Every row gives one point. To make a cloud, some directions were put in groups of two or more. Within a group, all points are equally far from the middle, so they leave a hole (a ring in 2 directions, a hollow ball in 3). The other directions are filled evenly. Then the cloud was stretched, turned, moved and blurred a little. Count the holes, and give their numbers of directions, smallest first.

Cloud:
[[ 40 -18  21]
 [ -5  25 -45]
 [-20  24  14]
 [ -9 -28   7]
 [  3  44 -21]
 [-13  25   4]
 [-16  51 -29]
 [-30 -10  -2]
 [-49  32  13]
 [  5   3   1]
 [ 16 -26  27]
 [ -8  -8  44]
 [-42  24   4]
 [ 42 -43  30]
 [ 49 -40  -9]
 [ 56 -35  24]
 [-17 -52  -8]
 [  5   7  49]
 [ 13  -9 -24]
 [-24  -3  25]]
Holes: 0

Cloud:
[[-30  24  36]
 [ 11 -41 -21]
 [  6  45   8]
 [ 24  11 -52]
 [ 33 -17 -27]
 [ 46  22  18]
 [ -6  43  -2]
 [-21  39 -18]
 [ -3  41 -20]
 [ 14  38 -14]
 [ 32  22 -17]
 [ 47   1   7]
 [  9 -41 -42]
 [ 39 -18  -4]
 [ 47  21  18]
 [ 11  42  -2]
 [-39  18  13]
 [-24  38 -31]
 [ -6 -38  20]
 [ 22  39   1]
 [ 33  23 -15]
 [-30 -23  21]]
Holes: 1 (2)

Cloud, 21 rows:
[[ 42  49   2]
 [ 24 -15  34]
 [  6  -7 -30]
 [-25  21 -24]
 [-28  29 -18]
 [ 44   2 -13]
 [ 33  15  38]
 [-26  20 -24]
 [  4  42 -27]
 [ 17  56  -7]
 [-44 -13  25]
 [ 13  50  24]
 [ 49   1   8]
 [  5 -24  37]
 [-37 -27   7]
 [ 27 -23  16]
 [ 33 -13 -11]
 [ 10  -3  47]
 [ 46  30  24]
 [-22 -17 -20]
 [-47   2   0]]
Holes: 1 (3)

Cloud (28 x 4):
[[-17  -5  14 -32]
 [-43 -29 -25  22]
 [-35 -27  31 -24]
 [  5 -34 -15 -47]
 [ 25 -22   9  35]
 [-16  31  -9 -57]
 [-41 -56 -12 -34]
 [-52  20 -12   5]
 [-22  24 -19 -49]
 [-46   8 -31 -45]
 [ -3 -17 -10  21]
 [ 17  34   3 -14]
 [  1  -1  30  31]
 [-12 -46   3 -22]
 [-13  -6   9 -24]
 [-48   4 -36 -34]
 [ 23  -4  24 -25]
 [-30 -23  53   7]
 [-28 -30 -30 -48]
 [-28 -30  23 -10]
 [-34   4  10  36]
 [-48  19 -33 -52]
 [ 21  20   9  -6]
 [-32 -25  15  -3]
 [ 28   2 -27 -30]
 [ -8 -36 -41 -19]
 [ 32  42  26  11]
 [-11  -7  -5 -15]]
Holes: 0

Cloud:
[[ -9  54  32 -15]
 [ 21  18  -9  42]
 [ 14 -20   1  -3]
 [ -8 -27 -10   0]
 [-49   2  10  19]
 [ -2  63   5   2]
 [-18  26 -46  10]
 [ 32 -14 -83  19]
 [-35  37  51  31]
 [-21  20  45  13]
 [ -7  31  15 -20]
 [ 44  19 -43  27]
 [ 10  -1 -50 -23]
 [-23  38 -31  17]
 [-15  37 -15 -15]
 [ -6   1 -22 -28]
 [-12  14  39  10]
 [ 16 -15  -1 -14]
 [  4 -23 -22 -23]
 [-34  19 -48  20]
 [ -2   5 -28 -26]
 [  5  42 -12  -9]
 [-16  58  -6  23]
 [-56   9  28   1]
 [-21 -17  -1  -8]
 [ -7  61  18 -11]
 [ 35  10 -56  20]]
Holes: 1 (2)

Cloud, 48 rows:
[[-11  10 -15 -29 -24 -30]
 [-11  24  27 -12   3  16]
 [ -3   3 -23 -14 -25  57]
 [-17   3 -31   1  -6  19]
 [ 10 -20  -2  -9 -44  44]
 [-11   4  26 -18 -69  30]
 [  6   7  12  19 -23  41]
 [-10  -7 -13   4 -63 -32]
 [-49  22  30   4   5 -41]
 [-22 -11  12   0  16 -51]
 [  4 -25  21 -13 -50  16]
 [ -6  32  29   1 -32  54]
 [  8  34  31  35   4  27]
 [-15  41 -38  16   6  20]
 [ 55  -1  -4  15  -6  31]
 [ -3  11  19 -34   4 -21]
 [ 23 -15  12 -10 -20  -6]
 [-32  25  11 -22  -4 -10]
 [-38   2  51   0 -15 -42]
 [-21  36  -4  -7  -7  -6]
 [ 21 -39  15   1 -30 -32]
 [-13   2 -40 -10 -57 -41]
 [ 18 -14 -15 -11 -23  71]
 [ -7  64 -23 -42 -11   6]
 [-12 -29  27  31  13 -44]
 [ 53  25  23  24   2   5]
 [ 29  32   2   1 -18  18]
 [-39   1 -17  -9   5 -10]
 [ 28  26  12  27 -27  -7]
 [ 18  19  13 -30 -64  66]
 [ -2  -4 -36  27 -28 -42]
 [ 21  -4   2 -16 -34  22]
 [-17  -6  61  -2  -5  47]
 [-43  13  46  -2 -41  -9]
 [ -6  -2  57   4 -54   3]
 [-30  84   6 -11 -31   5]
 [ 16 -16  10  16  17 -53]
 [ -4  38  44 -23 -54  24]
 [-21  44   0 -26  33  -1]
 [ -5  63 -12   4  -6 -23]
 [ 47  -5  14  24 -18  12]
 [ 40  14 -10 -46 -24  60]
 [  7 -53   1  43  -6   1]
 [-41  -4  22 -10 -55  19]
 [-23  14 -28  12 -15  -4]
 [  6   0  41 -48 -31   2]
 [ 44  23 -24  12 -31  38]
 [-38 -12  13 -39  -5 -26]]
Holes: 0
